Each point is reached from the start by the listed moves, each made once or not at all, plus a little noise. Say if it took an odd or an even number of moves. Then give how often each move was made.
(in the rows, 128 means zero)

Moves:
(1): [164 140 111]
(2): [ 96 125  68]
(3): [110 202 124]
Start: [119 106 126]
Points:
[105 194  46] -> odd (1, 1, 1)
[ 68 178  61] -> even (0, 1, 1)
[154 120 107] -> odd (1, 0, 0)
[ 99 178 120] -> odd (0, 0, 1)

Moves:
(1): [149 133 103 136 136 127 144 116 140 123 117 126]
(2): [119 118  82 100 147 131 120 139 105 100 130  72]
(3): [164 127 151 116  98 132 123 122 131 113 114 130]
(4): [140 140 134 143 152 136 105 124 139 134 141 121]
(5): [144 125 165 135 166 142 157 129 123 141 121 100]
(6): [113 150 147 128 111 158 135 104 154 135 139 114]
(7): [120 147 122 138 132 114 123 116 127 134 106 127]
(8): [131 158 138 161 102 129 144 169 119 110 131 123]
(9): [122 145 131 101 124 104 125 149 158 146 146 124]
(10): [132 152 116 104 114 120 117 123 123 164 132 107]
(11): [137 157 143 123 146 113 159  99 108 107 159 128]
Start: [122 119 123 132 123 131 134 141 116 133 124 133]
Points:
[158 206 195 156 172 118 182 171 126 130 183  87] -> odd (0, 0, 0, 1, 1, 0, 0, 1, 1, 0, 1)
[134 204  98 137 135 155 177 141 112 142 102   7] -> odd (1, 1, 0, 0, 1, 1, 1, 1, 0, 1, 0)
[152 245 161 162 137 138 219 102 118 151 135  61] -> odd (1, 0, 0, 0, 1, 1, 1, 1, 0, 1, 1)
[166 143 138 129  83 165 154  98 159 119 110 120] -> odd (1, 0, 1, 0, 0, 1, 0, 0, 0, 0, 0)
[144 180 112 134 124 163 123  96 162 176 142  88] -> even (1, 0, 0, 1, 0, 1, 0, 0, 0, 1, 0)
[117 225  69  67 135 101 160  89 134 146 156  39] -> odd (1, 1, 0, 0, 0, 1, 1, 0, 1, 1, 1)

Moves:
(1): [147 118 138 139 139 131 146 131 111 125 126 125 142 122 130 135 137 131
 131 143 134 145 130 120 135 127 129]
(2): [137 146 130 135 129 121 130 108 130 102 142 143 101 135 113 119 121 140
 127 117 131 108 141 134 143 125 127]
(3): [125 129 154 138 126 108 131 124 134 130 115 128 121 143 125 128 128 120
 130 127 141 130 125 124 134 125 132]
(4): [124 123 121 135 142 126 140 128 134 135 126 121 126 138 123 119 133 126
 131 126 131 132 117 125 131 138 136]
(5): [116 121 135 138 122 114 120 123 105 136 139 135 152 120 114 128 121 157
 137 126 119 126 136 111 112 133 137]
(6): [133 123 137 126 131 158 118 125 127 127 118 130 129 114 115 123 137 131
 133 129 131 131 142 127 113 148 117]
(7): [114 120 132 117 121 141 133 131 124 116 131 143 111 116 134 103 127 112
 133 144 135 149 133 119 127 133 146]
(8): [126 142 144 136 134 136 117 143 114 124 126 136 128 124 126 129 114 130
 120 130 131 129 123 126 130 120 115]
(9): [132 147 129 121 131 123 131 111 134 129 128 135 127 125 122 130 134 145
 120 130 127 129 121 121 130 112 125]
(10): [124 136 132 125 120 142 141 130 138 127 128 128 134 135 109 126 127 145
 133 131 122 118 128 135 135 144 131]
(11): [106 128 140 120 135 125 147 117 136 129 148 138 117 128 134 116 139 116
  90 112 127 125 128 119 130 119 119]
(12): [117 126 124 140 119 120 128 132 136 128 130 132 149 127 139 125 146 135
 151 142 117 117 122 127 118 112 113]
(13): [126 123 121 137 127 112 132 121 121 131 110 130 131 107 115 123 124 135
 111 136 132 134 140 146 126 123  98]
(14): [130 114 137 112 149 110 132 130 139 101 148 119 139 132 127 122 139 124
 124 124 146 110 103 129 119 129 128]
(15): [128 145 120 124 129 133 140 101 119 103 124 129 146 149 148 127 123 113
 111 122 126 123 133 148 116 131 118]
(16): [126 127 128 146 118 144 123 108 110 131 135 125 133 133 136 128 130 135
 125 145 133 115 138 128 131 100 135]
(17): [133 126 132 137 137 118 129 140 123 130 113 128 143 132 111 131 137 116
 106 136 112 120 136 123 130 127 136]
(18): [117 127 131 113 130 124 117 130 136 134 126 133 129 129 145 119 125 134
 121 129 128 135 134 121 141 128 118]
(19): [125 140 128 128 126 121 125 143 128 125 125 120 126 115 127 113 138 140
 130 130 120 116 127 134 124 125 122]
(20): [135 119 133 128 141 127 124 118 128 134 125 131 133 111 126 125 127 122
 128 130 114 100 126 126 124 129 130]
(21): [121 146 130 107 133 132 132 121 126 128 138 156 120 130 126 151 148 119
 125 110 140 123 131 145 140 135 121]
(22): [128 137 129 131 122 122 120 137 143 123 134 135 132 124 137 141 121 134
 125 132 133 140 133 134 135 134 141]
(23): [134 123 130 137 134 115 140 131 130 125 129 143 126 122 121 131 131 131
 121 114 129 123 121 133 130 120 144]
(24): [124 139 141 123 142 132 130 126 127 122 143 138 120 138 122 145 139 147
 145 132 137 150 130 131 120 114 124]
Start: [136 112 145 132 122 122 137 132 122 140 146  96 122 130 116 110 118 137
 130 125 114 133 124 127 125 140 129]
Points:
[114 148 249 113 203  98 182 107 113  48 175 193 126 121 109  72 200 125
  81 119 135  93 131 138 124 112  95] -> odd (1, 1, 1, 0, 0, 1, 1, 1, 0, 0, 1, 1, 0, 1, 1, 0, 1, 1, 1, 1, 1, 0, 1, 1)
[131 131 223 127 175  69 176  87 113  70 184 173 158 145  97 112 161 138
  45  82 147 109 154 130 142 158 133] -> odd (1, 1, 1, 0, 1, 1, 0, 0, 0, 0, 1, 0, 0, 1, 1, 0, 1, 1, 0, 0, 1, 1, 1, 0)
[ 94 170 179 116 159 119 151 154 134 131 192 143  94 128 115 125 155 153
 102 100 135 155 116 143 139 126 112] -> odd (0, 0, 0, 1, 0, 0, 0, 1, 0, 0, 1, 0, 0, 0, 0, 0, 0, 0, 1, 0, 1, 1, 0, 1)
[140 159 188 149 157 102 170 123 120 130 155 181 158  86  83 159 159 204
 131 146 121 136 122 165 141  98  91] -> odd (1, 0, 0, 0, 0, 0, 0, 1, 1, 1, 0, 1, 1, 0, 0, 0, 0, 0, 0, 1, 1, 1, 1, 1)
[ 92 179 166 109 102 167 131 129 109 100 162 150 127 136 153  94 119 149
 103 146 129 130 152 163 153 136 124] -> odd (0, 0, 0, 0, 0, 0, 1, 1, 0, 1, 0, 0, 0, 0, 1, 1, 0, 1, 1, 0, 1, 1, 0, 0)
[119 108 239  94 193 157 163 135 122 106 159 147 119 125  86  94 162 144
 147 142 167 148 106 117 140 175 119] -> even (1, 0, 1, 1, 0, 1, 1, 1, 0, 1, 0, 0, 0, 1, 0, 0, 0, 1, 0, 1, 1, 0, 0, 1)
[128 174 213 118 164 147 122  81  90  91 202 156 130 107  43 111 157 237
 140 123 128  55 136 140 113 117 105] -> even (0, 1, 0, 0, 1, 1, 0, 1, 1, 1, 0, 0, 0, 1, 0, 1, 0, 0, 1, 1, 1, 0, 0, 1)
[ 98 154 211 119 184  63 158  72 127 143 180 175 103 146  66 110 163 171
  81  91 114 102 141 102 154 116 125] -> odd (0, 1, 1, 1, 1, 0, 0, 0, 1, 0, 1, 0, 0, 0, 0, 0, 1, 1, 0, 1, 1, 0, 0, 1)
[ 99 177 177 127 152  92 171  75 138 102 191 151 140 173  86  99 131 202
  71 107  97 133 153 118 142 138 133] -> odd (0, 1, 0, 1, 1, 0, 0, 0, 1, 1, 1, 0, 0, 0, 1, 0, 1, 1, 0, 0, 0, 1, 0, 1)
[116 128 185  82 176 122 165 116 123  78 142 162 143  96  78  84 177 142
  85 129 123 105 143 180 108 161  98] -> odd (0, 0, 0, 0, 0, 1, 1, 0, 0, 1, 0, 0, 1, 1, 1, 0, 1, 1, 1, 1, 1, 0, 1, 1)
[164 182 151 129 147 102 186  80 105  83 162 152 114 133 107 116 155 161
  97  93 126 102 131 168 147 118 119] -> odd (1, 1, 0, 0, 0, 0, 0, 0, 1, 0, 0, 0, 0, 0, 1, 0, 0, 0, 1, 0, 1, 0, 1, 0)
[124 133 195 149 166  66 174 111 111  85 192 139 204  95 132  92 153 181
  80 125 102  82  93 118  95  95 114] -> even (1, 0, 0, 0, 1, 0, 0, 1, 1, 0, 1, 1, 0, 1, 1, 0, 0, 0, 1, 1, 0, 1, 1, 0)

Moves:
(1): [114 122 109 128 127 134 136 138 124 127 129 136 125 124 139 133 154 136
 138 127 128 127 127 137 130 120]
(2): [130 125 125 137 124 133 123 137 119 132 118 120 126 124 132 139 123 135
 123 111 129 124 119 119 136 120]
(3): [132 126 137 127 142 144 122 113 133 130 128 135 142 135 128 122 126 144
 129 149 135 125 126 127 133 125]
(4): [126 126 129 137 122 130 123 124 136 131 134 121 130 121 121 115 136 132
 137 128 118 125 122 122 133 128]
(5): [137 130 138 130 132 113 124 135 123 131 145 125 113 127 114 124 126 120
 122 136 136 121 118 136 132 124]
(6): [143 125 116 146 141 113 120 112 122 110 144 133 124 146 117 127 146 138
 138 121 133 129 142 144 114 138]
(7): [131 118 135 133 116 135 135 126 139 115 143 115 110 128 103 129 126 129
 134 124 118 133 134 137 127 123]
(8): [129 109 127 122 134 122 129 128 128 127 123 122 126 138 131 127 126 136
 123 137 130 130 135 124 111 129]
(9): [121 118 147 128 119 121 122 126 123 114 123 121 128 141 148 119 119 126
 136 123 123 136 110 131 141 131]
(10): [132 126 137 119 120 124 135 120 129 117 130 132 136 120 125 125 133 135
 137 136 139 133 134 122 120 124]
(11): [133 112 145 134 109 130 143 127 133 122 115 125 128 117 137 130 125 146
 107 131 133 143 148 141 122 124]
(12): [123 131 126 134 128 126 127 129 115 127 120 144 129 124 136 137 131 126
 135 131 114 131 136 126 127 126]
(13): [123 138 130 109 128 131 121 130 122 148 128 121 120 133 116 121 146 142
 102 121 120 129 143 137 133 117]
(14): [136 125 122 127 133 119 118 108 138 108 139 137 135 133 143 134 118 125
 108 132 119 128 144 130 127 121]
(15): [122 120 116 119 133 113 126 129 137 120 117 133 114 118 124 142 103 120
 121 120 118 123 137 109 131 136]
(16): [129 129 139 134 133 131 133 137 125 133 156 123 138 141 129 125 129 125
 126 134 125 142 133 142 139 145]
(17): [143 139 136 122 133 126 114 137 119 119 127 116 144 124 126 112 124 142
 119 119 125 113 143 129 136 123]
(18): [106 125 113 128 117 125 126 101 131 141 135 132 135 109 115 101 123 121
 135 131 131 128 141 118 111 111]
(19): [131 128 110 132 135 125 134 130 129 139 128 123 139 143 139 124 127 126
 132 123 134 134 141 129 126 128]
(20): [116 148 139 128 151 124 122 123 148 122 133 134 131 137 133 134 114 126
 143 121 145 127 121 145 114 131]
(21): [109 143 134 117 150 132 112 142 122 125 128 114 123 119 135 117 136 115
 149 136 125 146 142 117 123 126]
(22): [141 115 131 135 132 125 123 128 120 125 133 139 135 147 123 114 134 116
 133 132 127 130 133 116 123 130]
(23): [138 134 136 124 137 123 108 122 117 141 121 128 140 119 126 134 136 127
 113 124 129 123 136 135 132 131]
(24): [132 121 121 136 137 116 138 126 117 118 119 114 135 143 118 145 149 132
 126 129 132 124 131 125 139 138]
Start: [133 134 120 117 145 129 118 137 137 122 123 120 133 133 122 147 140 109
 123 140 127 137 138 108 119 138]
Points:
[190 109 108 153 156  98 115 117 125  71 158  87 161 181  70 114 190 135
 154 126 129 135 197 108 112 145] -> even (0, 0, 0, 1, 0, 1, 1, 0, 0, 1, 0, 0, 0, 0, 0, 0, 1, 0, 1, 0, 0, 1, 0, 1)
[158  80 112 128 173  74  81  92 125  94 161  79 136 192  52  74 156 141
 117 141 112 126 203  99 118 127] -> even (0, 0, 1, 1, 1, 1, 1, 1, 1, 0, 0, 0, 1, 0, 1, 0, 1, 1, 1, 0, 0, 1, 0, 1)
[194 114 147 154 196  95  61  77 134  51 154  96 196 200 113 125 160 151
 139 122 139 131 185 126 129 137] -> even (0, 1, 1, 1, 0, 1, 1, 0, 1, 1, 0, 0, 0, 1, 0, 0, 1, 0, 1, 1, 0, 1, 1, 1)
[129 129 174 104 201  82  74 136 104 132 149  66 175 181 120  78 160 116
  98 145 152 173 221 142 114 133] -> even (0, 0, 0, 0, 1, 0, 0, 1, 1, 0, 1, 0, 1, 0, 0, 1, 1, 1, 1, 1, 1, 1, 1, 1)
[161  89 103 117 152  73  70  78 131  70 136  93 151 140 110 123 107 131
 108 105 117 135 218  97  98 119] -> even (0, 1, 0, 0, 0, 1, 1, 1, 1, 1, 0, 0, 0, 1, 1, 0, 1, 1, 1, 0, 0, 0, 1, 0)
[138 122 162 112 220 110  62 114 143 120 147 112 147 167 107 118 160 138
 107 159 128 172 219 130  93 160] -> even (0, 0, 1, 1, 0, 1, 0, 1, 0, 0, 1, 0, 1, 0, 1, 1, 0, 0, 0, 1, 1, 1, 1, 0)
[143  81 148 164 148  85 104  89 129  57 135  97 152 170  93  98 157 143
 151 132 119 152 198 124  83 128] -> even (0, 0, 0, 1, 0, 1, 1, 1, 1, 0, 1, 1, 0, 0, 0, 0, 1, 1, 0, 1, 0, 1, 0, 1)
[162 128 193 115 163  85  80 127 158  63 162  96 132 139 126 147  80 116
  74 125 118 146 182 163 140 146] -> even (0, 0, 0, 0, 1, 0, 1, 0, 1, 0, 1, 0, 0, 1, 1, 1, 1, 0, 0, 1, 0, 0, 1, 0)
[122  79 120 129 164 118  84  78 150  81 163 105 144 102 107 126 159 151
 119 163 115 175 238 111  88 117] -> odd (1, 1, 1, 1, 0, 1, 1, 1, 0, 1, 1, 0, 0, 1, 1, 1, 0, 1, 0, 0, 1, 0, 1, 0)
[125 166 107  93 211 121  54  75 148 100 174 111 172 135 101  94 184 151
 136 142 144 149 249 151  81  90] -> odd (1, 0, 1, 0, 0, 1, 1, 0, 0, 1, 0, 0, 1, 1, 0, 0, 1, 1, 1, 1, 1, 0, 1, 0)
[147  69  80 150 176  82 101 133 110  75 146 142 145 204 173 158 141 109
 128 122  98 161 187 109 120 153] -> odd (1, 1, 0, 0, 0, 1, 0, 1, 1, 0, 0, 1, 0, 1, 1, 1, 0, 0, 1, 0, 0, 1, 0, 0)
[171  88 119 125 188  52  94 104 138  57 157  99 113 220  95 157 137 122
 108 112 135 143 190 119 104 134] -> even (0, 1, 0, 0, 1, 1, 1, 1, 1, 1, 0, 0, 1, 1, 1, 0, 0, 0, 1, 1, 0, 1, 0, 1)
